Each row is a point. To make a cloud, some directions were put in groups of two or more. Within a group, all points are equally far from the middle, so they leave a hole (a ring in 2 directions, a hollow ball in 3). The other directions are filled evenly. Then the cloud was stretched, turned, moved and blurred a little. Count the holes, and give their numbers of directions, smallest first.

Cloud, 14 rows:
0.045, -0.013
-0.046, 0.016
0.043, -0.017
0.013, 0.060
-0.003, -0.036
-0.016, 0.060
-0.007, -0.035
0.050, 0.005
-0.028, -0.022
-0.044, 0.007
-0.024, 0.056
0.006, -0.037
0.023, -0.034
0.050, 0.016
Holes: 1 (2)

Cloud:
-0.024, -0.015, 0.013, 0.061
-0.005, 0.019, -0.017, 0.055
-0.035, -0.018, -0.015, -0.042
0.005, -0.012, 0.052, 0.021
-0.012, 0.008, -0.076, 0.013
-0.008, -0.055, -0.060, 0.030
0.013, -0.046, 0.009, -0.008
-0.021, 0.011, -0.078, -0.006
0.034, -0.007, 0.032, 0.004
-0.046, 0.012, -0.074, -0.004
0.003, 0.047, 0.014, -0.037
-0.077, -0.015, -0.033, 0.030
-0.055, -0.052, -0.045, 0.037
0.034, 0.006, 0.037, 0.010
-0.020, -0.035, 0.012, -0.026
-0.069, 0.022, 0.012, 0.028
-0.016, -0.025, 0.036, -0.014
-0.017, 0.056, 0.032, -0.025
0.018, 0.023, -0.023, -0.038
0.017, 0.046, 0.031, 0.028
-0.007, -0.063, -0.021, -0.010
0.008, 0.007, -0.058, -0.027
-0.032, 0.067, 0.025, 0.007
0.028, -0.026, -0.046, -0.007
0.019, 0.042, 0.032, 0.029
0.032, -0.030, 0.003, -0.007
-0.013, 0.035, 0.010, -0.045
-0.019, -0.070, -0.050, 0.010
-0.017, -0.013, 0.053, 0.010
Holes: 2 (2, 2)

Cloud (53 x 6):
-0.009, -0.010, 0.045, -0.003, -0.028, -0.007
0.014, -0.031, 0.029, -0.002, 0.034, 0.013
0.028, -0.027, -0.055, 0.053, -0.041, 0.029
0.009, -0.006, -0.044, 0.077, 0.016, 0.043
0.040, -0.038, 0.030, 0.001, 0.011, 0.007
0.090, -0.003, -0.018, 0.005, -0.011, 0.012
-0.024, -0.011, 0.033, 0.012, 0.030, -0.023
-0.022, -0.027, 0.012, -0.013, 0.055, 0.024
0.006, 0.026, 0.007, 0.066, -0.001, 0.021
0.036, 0.027, -0.043, 0.010, 0.010, 0.085
0.017, -0.013, -0.062, -0.044, -0.032, 0.003
0.024, -0.014, -0.040, 0.065, -0.008, 0.055
0.031, -0.001, 0.053, 0.040, -0.003, -0.015
0.045, 0.022, -0.012, -0.044, 0.047, -0.012
0.057, -0.018, 0.024, -0.021, 0.011, -0.029
0.080, -0.002, -0.013, 0.039, -0.022, -0.028
0.040, 0.025, 0.024, -0.049, 0.045, 0.027
-0.014, -0.022, -0.015, -0.017, 0.035, 0.045
0.016, 0.002, 0.027, -0.054, 0.050, -0.029
0.058, -0.039, 0.022, 0.019, 0.017, 0.012
0.008, 0.010, 0.022, -0.002, 0.086, -0.041
0.059, -0.012, 0.055, 0.016, -0.020, 0.008
0.038, 0.009, -0.009, -0.053, -0.038, -0.032
0.015, -0.014, -0.069, -0.004, 0.018, 0.014
0.065, 0.031, -0.008, -0.034, 0.037, 0.006
0.025, -0.023, -0.058, -0.017, 0.039, 0.008
0.031, -0.058, -0.038, -0.013, 0.035, -0.012
0.023, 0.010, -0.058, -0.040, -0.015, 0.002
-0.026, -0.036, -0.004, 0.051, -0.026, 0.000
0.019, 0.002, -0.019, 0.089, -0.023, 0.014
-0.005, -0.013, -0.028, 0.043, -0.042, 0.042
0.010, 0.051, -0.018, 0.042, -0.020, 0.034
0.070, 0.000, 0.020, -0.001, 0.048, -0.012
0.015, 0.014, -0.035, 0.036, -0.085, 0.054
0.005, 0.006, 0.042, 0.015, 0.033, 0.022
0.069, -0.004, -0.031, -0.024, -0.035, 0.022
0.068, 0.015, 0.009, -0.012, -0.008, 0.059
-0.034, -0.016, -0.044, -0.002, -0.057, -0.005
0.035, -0.017, 0.029, -0.009, 0.025, -0.051
0.009, -0.011, -0.008, -0.004, -0.009, 0.058
0.045, 0.017, 0.033, 0.046, -0.024, -0.022
0.020, 0.008, 0.035, -0.019, 0.079, -0.023
0.010, 0.021, 0.043, -0.030, 0.021, 0.029
-0.003, 0.017, -0.031, 0.034, -0.055, 0.036
0.044, 0.055, -0.062, -0.017, 0.010, 0.049
0.084, -0.007, -0.008, 0.003, 0.017, 0.009
0.020, 0.002, -0.068, -0.015, 0.050, 0.016
0.018, -0.034, -0.064, -0.005, 0.032, -0.017
0.074, 0.013, -0.039, 0.038, -0.003, 0.000
-0.030, -0.005, 0.014, 0.004, -0.013, 0.029
-0.025, 0.008, 0.037, -0.014, 0.053, 0.004
0.032, -0.034, 0.039, -0.010, 0.023, -0.051
0.066, -0.011, -0.051, 0.029, -0.005, 0.012
Holes: 1 (3)
